Rows are points. The ring and each string are closed loops that go straight from each point to the next, and from the last back to the first. Before rounding, they use only three directions, however many columns there are. How many times does the string pass through the ring? Passing back the other way cancels.

Ring (6 x 4):
0.136; 0.125; -0.224; 0.008
0.019; 0.125; -0.086; -0.118
-0.071; 0.028; 0.025; -0.135
-0.101; -0.106; 0.063; -0.076
-0.024; -0.083; 0.002; 0.118
0.116; 0.071; -0.175; 0.123
String (21 x 4):
0.037; 0.216; -0.076; -0.029
0.006; 0.098; -0.043; -0.007
0.016; 0.054; -0.091; -0.108
0.010; 0.101; -0.117; -0.279
-0.019; 0.187; -0.029; -0.150
-0.013; 0.180; -0.002; -0.005
0.006; 0.064; -0.041; 0.022
0.079; 0.059; -0.200; -0.185
0.151; 0.142; -0.294; -0.192
0.162; 0.218; -0.250; -0.005
0.095; 0.158; -0.138; 0.093
0.074; 0.068; -0.140; 0.022
0.120; 0.030; -0.226; -0.034
0.188; 0.067; -0.300; 0.044
0.165; 0.150; -0.211; 0.209
0.069; 0.128; -0.087; 0.167
0.084; 0.056; -0.158; 0.011
0.188; 0.057; -0.340; -0.114
0.187; 0.127; -0.325; -0.102
0.169; 0.102; -0.330; -0.208
0.114; 0.203; -0.212; -0.120
Times through: 4
String:
0.157; 0.124; -0.200; 0.224
0.044; 0.128; -0.051; 0.164
0.047; 0.043; -0.111; -0.002
0.156; 0.069; -0.291; -0.108
0.221; 0.145; -0.383; -0.145
0.154; 0.221; -0.234; 0.014
0.060; 0.157; -0.090; 0.081
0.030; 0.057; -0.079; 0.012
0.128; 0.047; -0.258; -0.124
0.212; 0.102; -0.363; -0.092
0.184; 0.160; -0.263; 0.109
0.079; 0.116; -0.105; 0.159
0.053; 0.039; -0.105; 0.058
0.088; -0.027; -0.178; 0.011
0.099; -0.063; -0.175; 0.105
0.043; -0.042; -0.121; -0.015
0.002; 0.029; -0.009; 0.151
-0.012; 0.025; 0.046; 0.295
0.027; -0.076; -0.043; 0.226
0.055; -0.086; -0.123; 0.074
0.043; -0.026; -0.112; 0.010
0.034; 0.050; -0.051; 0.156
0.084; 0.089; -0.096; 0.239
Times through: 1

Ring:
0.195; -0.059; 0.062; -0.170; 0.059; -0.060; -0.070; 0.124; -0.167
0.124; -0.016; 0.006; -0.200; 0.099; 0.022; -0.091; 0.136; -0.176
-0.019; -0.014; -0.065; -0.108; 0.027; 0.082; -0.035; 0.074; -0.060
-0.125; -0.021; -0.110; -0.009; -0.101; 0.095; 0.062; 0.002; 0.044
-0.205; 0.031; -0.161; 0.028; -0.336; 0.090; 0.245; -0.066; 0.053
-0.107; 0.027; -0.108; -0.020; -0.327; 0.032; 0.235; -0.037; -0.019
0.072; -0.034; -0.001; -0.085; -0.147; -0.046; 0.089; 0.040; -0.091
String (25 x 9):
-0.034; -0.031; -0.060; -0.050; -0.080; 0.043; 0.042; 0.030; -0.016
-0.146; 0.083; -0.157; -0.105; -0.204; 0.132; 0.153; 0.014; -0.077
-0.171; 0.057; -0.166; -0.089; -0.085; 0.174; 0.063; 0.029; -0.030
0.020; -0.081; -0.023; -0.068; 0.123; 0.054; -0.116; 0.083; -0.005
0.078; -0.093; 0.013; -0.077; 0.101; 0.005; -0.103; 0.088; -0.032
0.019; -0.007; -0.046; -0.124; -0.021; 0.047; 0.001; 0.074; -0.096
-0.003; 0.083; -0.091; -0.219; -0.057; 0.100; 0.041; 0.098; -0.201
0.172; 0.036; 0.008; -0.306; 0.150; 0.042; -0.123; 0.189; -0.291
0.305; -0.143; 0.141; -0.181; 0.288; -0.093; -0.254; 0.185; -0.156
0.176; -0.111; 0.070; -0.109; 0.118; -0.058; -0.121; 0.113; -0.085
0.307; -0.168; 0.153; -0.141; 0.256; -0.120; -0.234; 0.165; -0.120
0.301; -0.084; 0.119; -0.236; 0.214; -0.082; -0.191; 0.190; -0.230
0.346; -0.166; 0.170; -0.176; 0.298; -0.126; -0.266; 0.190; -0.157
0.199; -0.156; 0.097; -0.076; 0.161; -0.082; -0.160; 0.111; -0.044
0.015; 0.030; -0.059; -0.155; -0.074; 0.051; 0.046; 0.074; -0.140
0.014; 0.138; -0.104; -0.302; -0.041; 0.127; 0.037; 0.133; -0.293
0.036; 0.080; -0.075; -0.264; 0.050; 0.113; -0.039; 0.140; -0.237
-0.052; 0.085; -0.117; -0.194; -0.062; 0.128; 0.047; 0.084; -0.165
-0.021; -0.002; -0.074; -0.137; 0.083; 0.110; -0.074; 0.095; -0.079
0.047; -0.125; 0.008; -0.024; 0.121; 0.012; -0.121; 0.069; 0.036
0.039; -0.103; 0.000; -0.024; 0.026; -0.005; -0.048; 0.050; 0.018
-0.153; 0.067; -0.155; -0.084; -0.192; 0.131; 0.143; 0.008; -0.050
-0.242; 0.095; -0.209; -0.058; -0.250; 0.180; 0.191; -0.022; -0.015
-0.134; -0.084; -0.093; 0.063; -0.052; 0.081; 0.017; -0.015; 0.135
0.012; -0.161; 0.007; 0.056; 0.060; -0.010; -0.081; 0.025; 0.118
Times through: 4
String:
-0.201; -0.043; -0.139; 0.075; -0.162; 0.107; 0.106; -0.047; 0.139
-0.096; -0.132; -0.052; 0.116; -0.093; 0.016; 0.039; -0.038; 0.175
-0.031; -0.086; -0.037; 0.023; -0.094; 0.004; 0.045; 0.002; 0.059
-0.115; 0.055; -0.128; -0.075; -0.239; 0.085; 0.174; 0.000; -0.059
-0.237; 0.131; -0.211; -0.058; -0.433; 0.132; 0.332; -0.058; -0.054
-0.331; 0.188; -0.271; -0.023; -0.659; 0.141; 0.509; -0.125; -0.042
-0.225; 0.172; -0.216; -0.090; -0.537; 0.112; 0.414; -0.066; -0.113
-0.067; 0.058; -0.104; -0.102; -0.252; 0.054; 0.183; 0.011; -0.101
0.046; -0.046; -0.013; -0.069; -0.093; -0.018; 0.048; 0.043; -0.057
0.232; -0.194; 0.132; -0.029; 0.106; -0.144; -0.125; 0.087; -0.012
0.281; -0.138; 0.136; -0.126; 0.103; -0.142; -0.116; 0.126; -0.129
0.259; -0.033; 0.085; -0.241; 0.071; -0.079; -0.077; 0.159; -0.257
0.065; 0.066; -0.047; -0.227; -0.076; 0.042; 0.051; 0.105; -0.229
0.043; 0.024; -0.044; -0.168; -0.053; 0.039; 0.029; 0.086; -0.156
0.149; -0.110; 0.056; -0.096; 0.118; -0.042; -0.119; 0.105; -0.065
0.218; -0.146; 0.098; -0.124; 0.260; -0.052; -0.232; 0.150; -0.080
0.135; -0.079; 0.030; -0.156; 0.221; 0.022; -0.191; 0.146; -0.106
0.089; -0.113; 0.025; -0.063; 0.121; -0.006; -0.121; 0.088; -0.015
-0.005; -0.038; -0.046; -0.072; -0.020; 0.043; -0.004; 0.053; -0.034
-0.144; 0.091; -0.159; -0.116; -0.202; 0.136; 0.153; 0.019; -0.090
-0.246; 0.077; -0.206; -0.039; -0.222; 0.181; 0.169; -0.024; 0.013
Times through: 0
